Each row of a before or after table is a point. The points were changed in one or more steps. Then noise was added and the rows were shuffled. The steps act on how far a point lies along the listed directions, d1 being the first. Name the steps. A step turns or swaps two directions, mirrors them in a line or flattens them onto one, adds a multiple of one to another, or multiplies one. Angles are multiples of 10 degrees, from the lower direction toward the higher: turns from -170 to 170, lines from 10 to 170 but not 90. Use the fewest steps. Two steps may share a direction if one is a turn and the other turns, adds or multiplies; they go together, in the order done. Otherwise the lowest direction goes first.
In the rows, zero is written as 128.

Directions:
(1): [161 101]
(2): [155 161]
Before (12 x 2)
[[139 186]
 [141 112]
 [166 118]
 [133 154]
 [148  61]
 [156 140]
 [198  30]
 [134 135]
 [172 135]
 [180  59]
 [156 108]
 [123 119]]
After (12 x 2)
[[144 141]
 [126 120]
 [148 145]
 [134 134]
 [117 120]
 [136 133]
 [160 162]
 [155 159]
 [146 140]
 [124 125]
 [127 128]
 [104 113]]
Steps: flatten d1 and d2 onto the line at 80 degrees

Directions:
(1): [136 163 133 176]
(2): [165 131 174 114]
Before (13 x 4)
[[120 114 109 110]
 [ 87 106  83 102]
 [113 123 120 127]
 [167 122 147 112]
 [ 99  98  84  94]
 [ 94 100  86 101]
 [ 85  86  79 108]
 [109 114 117 125]
 [127 104 139  81]
 [127 110 133  95]
 [105 120  64 119]
 [142 186  88 214]
 [114 118 101 128]]
After (13 x 4)
[[153 141 142 143]
 [130 150 129 155]
 [121 131  88 152]
 [170 161 164 149]
 [190 143 165 116]
 [122 164 127 170]
 [148  72 119  41]
 [179 143 185 146]
 [152 130 146 126]
 [129 134 146 125]
 [165 157 182 132]
 [164 155 166 141]
 [137 128 153 133]]
Steps: turn d1 and d2 by -170 degrees

Directions:
(1): [130 126 124  92  59 118 156 146]
(2): [ 99 151 137 109 155 166 152 181]
(3): [162 134 108  95 148 157 168  86]
(4): [126 145  71 106 120 149  76 134]
(5): [160 200 129 157 117 118 135 135]
Before (9 x 8)
[[169 159 118  90  91 137 198 145]
 [107 150 129 120 141 161 123 157]
 [123 132 127 108 117 125 121 148]
 [127  75 160 199  97  91  76  78]
 [119 104 106 111 108 144 113 135]
 [114 103 138 117 119 135 166 146]
 [114 113 141 149 122 126  95 161]
 [140 112 100 139 164 145 126  96]
 [166 143  92  64  39 123 100 141]]
After (9 x 8)
[[127  56 115  52 104 143 185 133]
 [155 157 104 153 160 146 131 106]
 [156 131 132 152  93  97 149 107]
 [161 166 101 145  91 121 113 121]
 [130 125 122 113 107 112 115 131]
 [131 139  98  36  60 157 118 179]
 [129 125 139 160 110 117  92 152]
 [122  96 119 129 119 126  97 100]
 [111 203 178 196 134 152 128 189]]
Steps: multiply d5 by 2; turn d2 and d5 by -150 degrees

Directions:
(1): [ 97 133 146  80 166 117 145  75 129]
(2): [131 130 163 105  96 195 109 115 107]
Before (8 x 9)
[[143 110  98 160 126  81 144 172 148]
 [118 127 117 122 155 101 150 105 150]
 [119 120 153  97 126 182 119  99 103]
 [117 134 114 161 119  99 142 156 146]
 [ 65 133 164  30 190 110 145  40 119]
 [133 130 126 119 139 103 129 118 145]
 [146 124  92 138 121 103 118 145 141]
 [127 116 100 160 104 102 125 143 141]]
After (8 x 9)
[[139 130 123 128 131 107 127 129 147]
 [128 133 108 177 106 104 136 173 145]
 [153 120  86 151 111 106 113 159 142]
 [160 107  89 186 106  86 135 200 146]
 [136 114  96 173  95 105 120 156 142]
 [127 124 113 136 143 104 144 119 150]
 [ 62 133 167  27 194 110 146  36 117]
 [101 124 163  70 147 178 129  70 104]]
Steps: add 0.7 times d2 to d1
